Rows are points. A path goes straight from each point to the next, and from the last back to the first. The post is the endless flat space through its rows: a point in 2 columns, a line in 3, a plane in 4, and so on, so that a path can go around it. Count how often the path circles the post. Going back the other way cancels.

Post (1 x 2):
[[-0.16  0.01]]
Path (29 x 2):
[[-0.48  0.21]
 [-0.47 -0.09]
 [-0.16 -0.20]
 [ 0.14 -0.21]
 [ 0.33  0.43]
 [-0.28  0.29]
 [-0.72 -0.05]
 [-0.46  0.28]
 [-0.17  0.33]
 [ 0.05  0.68]
 [-0.29  0.30]
 [-0.44 -0.17]
 [-0.17 -0.63]
 [ 0.23 -0.13]
 [ 0.04  0.29]
 [-0.28  0.36]
 [-0.63 -0.15]
 [-0.40 -0.08]
 [-0.22  0.26]
 [ 0.04  0.24]
 [ 0.03 -0.04]
 [ 0.09 -0.36]
 [-0.02  0.12]
 [-0.07  0.43]
 [-0.38  0.06]
 [-0.58 -0.48]
 [-0.09 -0.27]
 [ 0.25 -0.07]
 [-0.13  0.21]]
Times around: 3

Post (7 x 8):
[[ 0.11  0.60  0.02 -0.41 -0.24 -0.01 -0.14 -0.17]
 [-0.49 -0.57 -0.24  0.32  0.23  0.13 -0.11  0.01]
 [-0.36  0.22  0.33  0.20 -0.35  0.12  0.28 -0.05]
 [ 0.12  0.45  0.15 -0.04 -0.06  0.07 -0.06 -0.31]
 [ 0.00  0.58 -0.09 -0.15  0.06 -0.35 -0.07  0.09]
 [-0.05  0.25  0.12 -0.13 -0.17 -0.12  0.18 -0.33]
 [-0.40  0.01 -0.12  0.16  0.03  0.23  0.17 -0.53]]
Path (25 x 8):
[[-0.20 -0.06 -0.21  0.51  0.08  0.13  0.16 -0.30]
 [ 0.01  1.11 -0.08  0.22  0.20  0.25  0.00 -0.31]
 [ 0.33  0.42  0.02  0.00  0.35 -0.08 -0.18 -0.22]
 [ 0.05  0.23 -0.14  0.14 -0.07  0.23  0.08 -0.10]
 [-0.63 -0.07  0.57  0.20 -0.68  0.62  0.68 -0.61]
 [-0.74 -0.19 -0.10 -0.26 -0.11 -0.01 -0.20 -0.11]
 [-0.54 -0.25  0.58  0.34 -0.95  0.69  0.24 -0.55]
 [ 0.05  0.38 -0.10  0.15  0.08 -0.10  0.35 -0.55]
 [-0.39 -0.24 -0.14 -0.06 -0.11 -0.22  0.30  0.60]
 [-0.29  0.16 -0.01 -0.05 -0.35 -0.03  0.40 -0.20]
 [-0.42 -0.27 -0.44 -0.08  0.30 -0.36  0.13 -0.05]
 [-0.53  0.00  0.10  0.16 -0.33  0.09  0.40  0.14]
 [ 0.19  0.68  0.32  0.15  0.07  0.30  0.29 -0.50]
 [ 0.03  0.99  0.61 -0.49 -0.64  0.45 -0.03 -0.10]
 [-0.19  0.72 -0.15 -0.21  0.01 -0.18 -0.33  0.08]
 [-0.17  0.29 -0.16  0.10  0.01 -0.14 -0.03 -0.09]
 [-0.17  0.02  0.19  0.09 -0.22  0.19  0.44 -0.50]
 [-0.07  0.57 -0.12  0.00  0.06 -0.40  0.26 -0.28]
 [ 0.15  0.12 -0.47 -0.20  0.36 -0.40 -0.40 -0.21]
 [ 0.10  0.01 -0.01  0.17 -0.15  0.13  0.19 -0.21]
 [-0.62 -0.22 -0.16 -0.02 -0.03 -0.02  0.26  0.13]
 [ 0.09  0.88  0.13  0.07  0.01  0.04  0.29 -0.04]
 [-0.22  0.49  0.34  0.11 -0.28  0.25  0.32 -0.09]
 [ 0.14  0.13  0.09 -0.27  0.03  0.13 -0.48 -0.12]
 [-0.29 -0.06  0.29  0.32 -0.09 -0.04  0.07 -0.43]]
Times around: 3
